Each row is a point. The window is the flat piece filled in between its corners: a triangle in 3 columns, a solid with four corners in 4, and so on. A path goes straight from each point to the next, and from the last back to the first. After which points does the path pass through the window?

Window, 3 rows:
[[ 0.31 -2.51  0.94]
 [ 2.64  1.52  1.26]
 [-0.94 -1.03 -0.40]]
Path:
(1): [ 0.69 -0.34  2.53]
(2): [0.81 0.55 2.81]
(3): [ 2.55  1.65 -0.08]
(4): [ 3.59  1.48 -0.48]
(5): [1.59 1.15 2.38]
(6): [1.26 1.26 1.75]
(7): [ 3.37 -0.01 -0.06]
(8): [ 1.12 -2.90 -0.33]
(9): [1.36 0.98 2.11]
(10): [1.09 1.01 3.15]
(11): [2.62 1.11 0.09]
(12): [ 1.77 -1.81  0.15]
(13): [ 1.07 -0.74  2.18]
(14): [-0.52 -0.14  0.56]
(15): [ 0.95 -0.64 -0.44]
(16): [ 0.68 -4.96 -0.25]
Through the window after points: 4, 6, 8, 10, 14

Window, 4 rows:
[[-1.06 -2.62 -1.41  0.70]
 [ 1.62 -1.43 -2.12 -0.75]
 [-2.53  2.68  2.72 -1.71]
 [ 1.13  0.40 -1.15  0.79]]
Path:
(1): [ 1.83 -1.21  0.53  0.05]
(2): [-1.90  0.81  4.69  0.22]
(3): [-0.34  1.59 -0.77 -0.82]
(4): [-1.54  0.45 -1.84  0.42]
(5): [-0.39 -0.26  1.81 -0.10]
(6): [ 0.92 -1.29  0.28  0.80]
(7): [ 0.59  1.78 -1.78  0.25]
(8): [-1.57  2.14 -0.58 -1.52]
(9): [ 2.31 -0.85  0.22 -0.45]
(10): [1.02 0.22 1.32 0.72]
(11): [-0.05  1.66 -0.83 -1.80]
(12): [-0.42  3.35 -1.78  0.93]
(13): [-1.87  1.21  5.08 -3.32]
(14): [ 0.48  1.72  1.26 -0.44]
(15): [-2.00  1.08 -2.06 -2.10]
(16): [ 0.76 -1.25 -4.77 -1.54]
Through the window after points: 2, 6, 16

Window, 6 rows:
[[ 2.43  0.30  1.45  2.07 -0.92  0.20]
 [-1.01  0.78 -0.80  0.37  1.42  0.38]
 [ 0.06  0.52  2.86 -1.62  1.72  3.00]
 [ 2.18  1.67  1.62  0.26  0.63 -0.95]
 [-2.44  0.43 -2.27  0.90 -3.10 -4.45]
 [ 2.95 -0.03 -1.29 -1.94 -0.09  1.26]]
Path:
(1): [ 2.04 -1.42  2.07  0.87 -0.55 -1.13]
(2): [-2.00  3.79  0.25  0.44  0.61  0.79]
(3): [ 0.65  3.02 -3.30  1.91  0.38  2.67]
(4): [-1.22 -0.88  1.64 -0.72  1.44 -1.32]
(5): [-0.02 -0.94  1.62 -0.62  2.09  0.24]
(6): [-1.02  2.94 -1.72  0.53 -0.03  1.72]
(7): [ 2.32  2.54 -1.33  1.64 -1.80  1.47]
(8): [ 0.54  0.33  2.23 -0.78  1.83 -2.32]
Through the window after points: 3, 5, 7
